Every row gives one point. Before rounding, the points of a table are all equally far from one centre. They may lie mostly on one side of it. Where is the centre, to within rounding?

Points:
[[8.3,1.4,5.3],
[5.3,-1.5,-2.5],
[5.5,6.1,0.8],
[4.8,-4.9,1.4],
[3.4,6.9,3.6],
[-3.4,2.2,2.3],
[-0.4,-2.5,-1.7]]
Centre: [2.7,0.8,2.6]

Points:
[[-3.8,-4.1,7.9,7.9,-1.3,-1.4,0.4,2.9],
[-1.2,-5.5,-0.4,3.3,-3.6,5.4,2.1,-3.4],
[3.0,-7.0,5.0,7.1,-3.2,2.7,2.4,1.4],
[2.8,4.9,4.5,2.8,3.9,-0.3,8.3,-1.8],
[3.5,-4.1,-0.3,9.0,3.6,-4.1,4.4,0.3],
[-0.6,3.7,1.8,-1.9,6.5,0.6,3.5,-1.6],
[-1.2,-6.6,4.4,6.3,-5.7,-3.8,0.1,-0.6],
[-0.5,-5.4,8.1,3.5,-2.5,3.4,4.8,3.5],
[-3.9,-4.3,6.5,1.9,4.7,-0.5,7.7,-2.0],
[4.8,-5.5,0.8,-0.2,4.9,-1.3,2.8,3.1],
[2.2,3.8,0.4,0.6,-2.9,-1.4,2.6,6.6],
[4.7,-1.9,2.4,3.4,-4.8,6.1,3.4,0.1]]
Centre: [0.1,-0.9,2.8,3.0,-0.1,-0.9,2.6,-0.4]

Points:
[[-0.3,2.7,9.4,-1.6,0.5,-0.1,-2.3,-2.2,4.0,-4.0,-2.9],
[1.2,-3.5,5.7,4.5,-1.1,-1.4,-4.1,2.1,-5.1,-2.9,3.5],
[5.1,-5.6,0.5,-9.0,-0.4,-0.7,-2.3,-1.4,-2.2,0.1,-4.3],
[3.9,-0.6,6.3,0.6,2.9,-1.9,-3.4,4.4,-1.4,3.6,6.1],
[3.1,-4.5,5.9,-3.7,-3.6,-3.9,-1.0,-1.8,2.7,-1.7,-8.0],
[2.6,-2.7,7.9,-3.9,6.7,-3.1,-0.3,4.0,2.2,4.3,0.7],
[0.1,1.8,6.0,4.3,3.6,-2.6,-8.8,0.6,7.1,-1.4,-3.3],
[-0.4,-9.1,4.3,-0.4,-4.0,2.9,0.1,-5.0,0.2,-0.1,1.4],
[2.8,-9.9,5.3,-3.0,-4.6,2.8,-5.9,0.6,6.0,-0.9,1.6],
[1.9,2.2,6.5,1.0,-3.5,0.5,-9.6,1.2,1.5,0.3,-0.3],
[4.7,-4.5,7.6,-2.8,-1.7,4.3,-4.4,0.4,-2.3,-3.4,0.3],
[7.3,-5.3,6.4,2.6,0.6,-0.9,-1.6,6.3,1.8,2.1,3.7],
[4.1,0.9,8.4,1.3,-2.2,2.1,-1.9,-0.8,5.1,-5.6,1.0],
[2.9,-3.6,8.7,-0.8,1.6,3.8,-3.3,-0.7,7.5,-4.4,4.6]]
Centre: [1.5,-3.6,0.9,-0.5,1.6,-1.7,-3.1,-0.1,3.1,-0.9,0.1]

Points:
[[-1.7,-4.6,-6.0,-0.8,-0.2,2.5,-3.2,0.5,2.6,-8.8,3.8,5.3,-1.4,-3.4],
[-2.1,-4.1,-1.2,-0.2,-7.4,-3.2,-4.3,-1.7,-3.0,-0.8,9.0,1.3,-2.8,-1.8],
[-1.8,-8.7,-0.7,0.9,-1.8,-2.2,0.3,1.4,-1.9,1.6,5.6,9.5,1.4,1.2],
[-2.6,-9.3,1.2,2.7,0.6,-1.2,1.7,2.8,-0.6,1.8,2.6,5.6,0.2,-0.7],
[-2.4,-5.0,-4.0,-1.6,-8.6,0.5,-0.2,4.6,0.5,-1.8,4.6,7.5,-0.9,-2.2],
[-2.1,-4.1,2.2,-3.1,-6.3,5.6,-5.4,-3.3,-2.5,-1.2,-3.4,6.9,4.2,-2.3],
[0.5,-6.9,-4.1,-0.5,-0.9,-0.9,-1.5,4.4,-6.6,-0.3,0.6,6.3,0.5,3.2],
[-2.8,-5.7,-4.3,0.0,-2.2,-1.4,-1.1,-2.9,-2.3,2.2,7.3,9.0,3.4,1.9],
[2.5,4.7,2.4,1.8,-9.3,1.2,-1.1,-3.6,-0.5,-0.5,4.2,9.3,3.6,2.8],
[-4.9,-5.0,1.7,1.4,-2.8,0.2,-1.6,2.9,3.0,-0.5,7.2,7.9,-2.9,2.8],
[0.0,-1.4,-6.0,2.7,-3.8,3.5,-2.4,4.5,2.8,-0.6,0.8,8.7,-3.8,3.6],
[-0.6,-1.9,1.1,-6.1,-4.0,-4.5,-3.9,1.2,-2.8,0.3,5.7,4.5,4.0,0.2],
[-3.2,-2.9,-0.9,2.0,-6.5,-3.3,2.1,5.4,0.5,-0.7,4.0,10.8,2.0,0.6],
[-2.4,-0.1,0.4,2.1,1.3,-1.5,1.5,2.7,3.2,-1.1,8.0,9.2,2.3,-4.1],
[3.5,-3.3,0.2,3.9,-9.2,-2.0,-2.6,-1.2,2.5,-1.8,1.4,11.0,-5.1,-0.5],
[-3.1,-7.5,3.7,4.6,-4.5,-0.8,0.8,-0.7,-1.2,-0.5,7.1,6.4,0.1,-5.6],
[-4.0,-2.5,-2.7,-2.0,-2.9,4.5,-1.0,-0.1,1.6,1.9,-1.4,9.9,4.1,3.2],
[3.3,-6.6,2.8,4.4,-4.8,1.0,0.7,4.1,-0.6,0.8,5.4,3.8,0.4,-4.1],
[-2.0,1.7,0.9,6.1,-5.9,0.9,-6.1,4.3,2.6,-7.1,3.0,10.7,-0.3,1.6],
[-4.8,-5.6,-0.1,-2.1,-3.9,-3.3,-4.4,4.0,0.7,1.1,0.0,10.0,-0.4,-3.0]]
Centre: [-0.8,-0.4,-0.2,2.4,-2.7,0.0,-2.5,-1.1,-1.5,-2.4,1.3,5.4,0.2,-1.0]
